Each row is a point. Examples show where two turns around zero, p and q, send a point. Write where each new point lands after one turn and then the other. Backwards means that the second turn is done in reverse. Each puzzle has new turns, and all numbers are rounded.
(in the rows, 100 means zero)

Turn p:
60 112 -> 71 70
97 83 -> 114 90
143 105 -> 115 141
Turn q:
92 121 -> 93 121
100 140 -> 101 140
114 91 -> 114 91
93 48 -> 91 48
Where do these land?
p, then q: 83 114 -> 80 92
q, then p backwards: 72 78 -> 68 116
p, then q: 145 109 -> 114 144

Turn p:
113 109 72 85 -> 115 125 79 97
102 111 135 41 -> 73 113 104 37
81 70 68 99 -> 120 76 65 107
127 104 135 102 -> 99 108 141 85
69 104 87 99 -> 83 90 74 110
73 100 124 155 -> 77 67 127 145
135 102 78 120 -> 134 122 109 120
Turn q:
114 110 71 102 -> 99 82 73 92
125 83 93 120 -> 79 114 74 109
113 85 97 92 -> 91 96 94 119
80 133 146 91 -> 145 122 133 92
51 124 139 113 -> 122 126 148 65
118 65 54 82 -> 63 61 78 124
Where do these land?
q, then p backwards: 93 97 94 99 -> 96 98 108 99
q, then p: 74 123 126 81 -> 105 110 139 76
p, then q: 70 110 99 63 -> 93 56 117 89
q, then p: 138 110 121 52 -> 140 106 135 138
q, then p: 138 79 113 110 -> 92 114 90 142
q, then p: 99 72 77 151 -> 63 96 50 100
q, then p: 89 109 70 143 -> 89 105 55 72

Turn p:
94 123 74 75 130 75 127 69 -> 144 82 88 110 87 65 114 68
114 91 135 103 117 120 102 114 -> 87 107 111 74 93 132 93 83
100 101 86 115 98 143 77 132 -> 76 71 92 105 116 140 93 120
122 119 118 121 87 97 67 131 -> 107 117 100 88 127 132 71 127
110 73 102 126 88 104 93 171 -> 88 99 137 86 121 147 118 145
119 85 87 69 95 86 103 51 -> 107 100 108 120 61 59 79 88
58 93 86 95 127 70 102 38 -> 100 96 98 117 114 32 109 52
116 104 111 147 65 125 115 134 -> 84 131 93 115 106 157 116 129
66 111 102 48 92 80 115 59 -> 107 98 71 83 74 35 109 87
Turn q:
117 76 140 115 104 100 119 77 -> 107 67 81 105 64 122 117 99
129 114 84 52 142 126 115 79 -> 106 65 117 68 85 76 42 101
71 136 99 97 79 66 77 82 -> 105 125 141 84 110 88 142 91
109 70 77 131 64 116 107 104 -> 124 135 69 122 96 128 90 103
133 120 110 56 69 130 115 133 -> 60 113 105 61 96 135 59 121
70 84 127 137 66 72 138 110 -> 113 98 70 102 122 143 157 107
63 69 105 65 131 114 66 114 -> 66 101 67 92 101 40 99 87
110 103 96 114 109 63 97 106 -> 108 92 117 121 108 95 117 125
99 129 61 132 137 114 67 96 -> 112 104 134 143 120 72 74 67
Where do these land?
p, then q backwards: 88 109 63 123 32 96 128 107 -> 110 50 101 125 82 48 81 130
q, then p backwards: 106 83 111 87 130 65 82 77 -> 87 81 67 63 89 85 115 95
p, then q: 105 129 135 84 124 129 97 51 -> 139 142 126 86 73 68 98 82
p, then q: 74 90 106 74 117 61 150 112 -> 118 71 106 57 91 130 105 143
q, then p: 82 84 62 101 111 103 95 89 -> 137 104 114 114 108 95 79 98
p, then q backwards: 145 90 84 90 88 104 95 122 -> 152 105 97 103 95 88 112 91
q, then p: 82 155 154 70 113 107 74 103 -> 64 119 85 59 88 46 127 72
q, then p backwards: 98 77 70 128 138 76 119 115 -> 92 130 45 111 95 82 80 97
q, then p: 90 126 83 145 107 113 75 126 -> 95 117 89 114 137 111 93 50
p, then q: 103 81 128 73 96 136 80 73 -> 99 144 97 79 98 72 129 83
q, then p: 126 76 102 124 43 110 105 125 -> 93 74 51 119 112 144 105 117

Turn p:
142 114 101 121 141 70 114 82 91 96 112 -> 119 75 107 94 95 90 141 137 128 81 119
97 69 89 54 72 92 116 125 79 83 68 -> 111 64 94 108 111 94 47 78 76 130 119
68 113 106 117 110 71 46 93 68 152 105 -> 32 108 111 77 145 129 116 127 104 98 99
100 79 93 114 95 74 115 69 115 75 116 -> 102 75 100 126 68 102 93 123 115 86 81
120 153 121 106 93 113 105 141 56 155 136 -> 89 117 84 50 127 92 158 109 37 95 123
55 108 101 62 152 83 97 118 137 101 144 -> 70 111 110 86 65 84 127 107 125 175 80
108 76 97 86 108 75 49 116 83 86 121 -> 68 103 95 111 121 67 79 140 109 117 114
131 89 67 125 92 144 122 72 90 93 101 -> 147 107 64 86 92 109 84 105 109 57 91
103 110 62 105 91 74 118 83 118 59 90 -> 129 88 128 113 61 116 74 124 108 96 104
75 94 121 107 65 136 114 59 80 100 73 -> 106 88 103 95 119 116 78 60 86 62 54
102 140 114 64 106 105 46 58 105 113 97 -> 108 129 138 101 156 103 113 122 108 119 61
97 93 124 123 71 130 127 144 131 92 73 -> 105 120 94 124 74 96 98 36 76 83 124
126 68 77 94 72 85 119 96 135 96 75 -> 130 86 84 150 87 126 78 97 102 105 116
76 95 128 122 132 148 114 143 110 98 88 -> 85 125 90 76 82 75 114 35 117 94 115
Turn q:
125 102 104 99 118 78 110 40 95 96 61 -> 54 54 114 113 68 78 87 88 94 114 87
93 77 125 109 78 77 125 118 72 89 128 -> 108 129 98 140 109 104 79 97 135 104 125
65 141 71 90 103 61 41 100 96 80 91 -> 73 134 119 105 73 104 135 152 58 79 87
136 82 76 142 78 124 102 132 105 130 138 -> 122 93 91 74 143 156 75 95 100 105 139
122 94 99 70 137 118 70 48 85 131 74 -> 39 78 93 60 82 84 113 61 91 93 83
106 35 70 117 92 124 115 109 115 112 114 -> 114 90 65 89 126 144 58 87 118 93 80
54 110 116 123 69 113 133 124 86 85 101 -> 142 125 112 130 131 69 77 111 100 86 105
138 95 119 106 151 123 113 96 98 86 71 -> 104 58 69 78 63 70 91 83 102 106 118
103 142 132 53 71 110 94 103 99 61 91 -> 115 90 127 120 95 66 162 108 123 76 105
76 117 152 116 84 92 106 106 118 72 122 -> 119 115 105 120 120 64 111 139 127 126 112
108 69 81 113 95 105 108 143 123 148 97 -> 126 105 67 95 127 144 91 72 75 119 97
73 137 54 63 123 76 83 81 107 109 111 -> 85 130 142 76 63 115 120 108 76 98 62
Where do these land?
p, then q: 138 65 130 108 88 122 123 85 91 72 130 -> 88 76 96 143 66 138 73 126 89 91 104
q, then p: 75 106 137 137 79 63 53 126 125 84 142 -> 88 133 89 53 64 104 147 92 82 126 151
q, then p: 82 84 124 113 112 103 127 57 94 90 107 -> 66 111 123 133 111 122 103 107 117 117 107
p, then q: 76 131 84 145 94 84 136 122 95 119 86 -> 114 107 123 98 129 82 103 90 154 62 93
q, then p: 144 101 122 74 146 113 122 66 67 95 79 -> 81 74 96 153 92 125 75 122 87 107 48
p, then q: 97 113 140 98 62 70 122 85 112 76 108 -> 84 93 79 145 115 76 65 98 104 93 127
q, then p backwards: 120 67 73 59 68 86 68 127 58 83 73 -> 108 80 121 175 71 97 116 85 124 132 89
q, then p: 63 134 90 118 125 134 100 123 133 151 69 -> 122 47 105 61 161 98 102 126 97 113 122
p, then q: 82 133 53 104 96 97 96 128 102 77 64 -> 85 113 111 75 131 90 151 101 130 97 125
q, then p: 96 58 102 56 122 135 86 115 68 89 126 -> 150 120 137 117 67 111 77 114 104 122 74
p, then q backwards: 96 97 88 118 104 128 96 54 116 129 77 -> 93 60 74 69 75 111 101 116 108 102 126
p, then q: 92 130 86 93 81 88 59 98 112 119 139 -> 135 129 106 100 101 74 109 82 61 91 125
q, then p: 138 81 71 79 124 77 111 113 125 116 100 -> 126 115 62 100 122 124 80 80 85 86 73
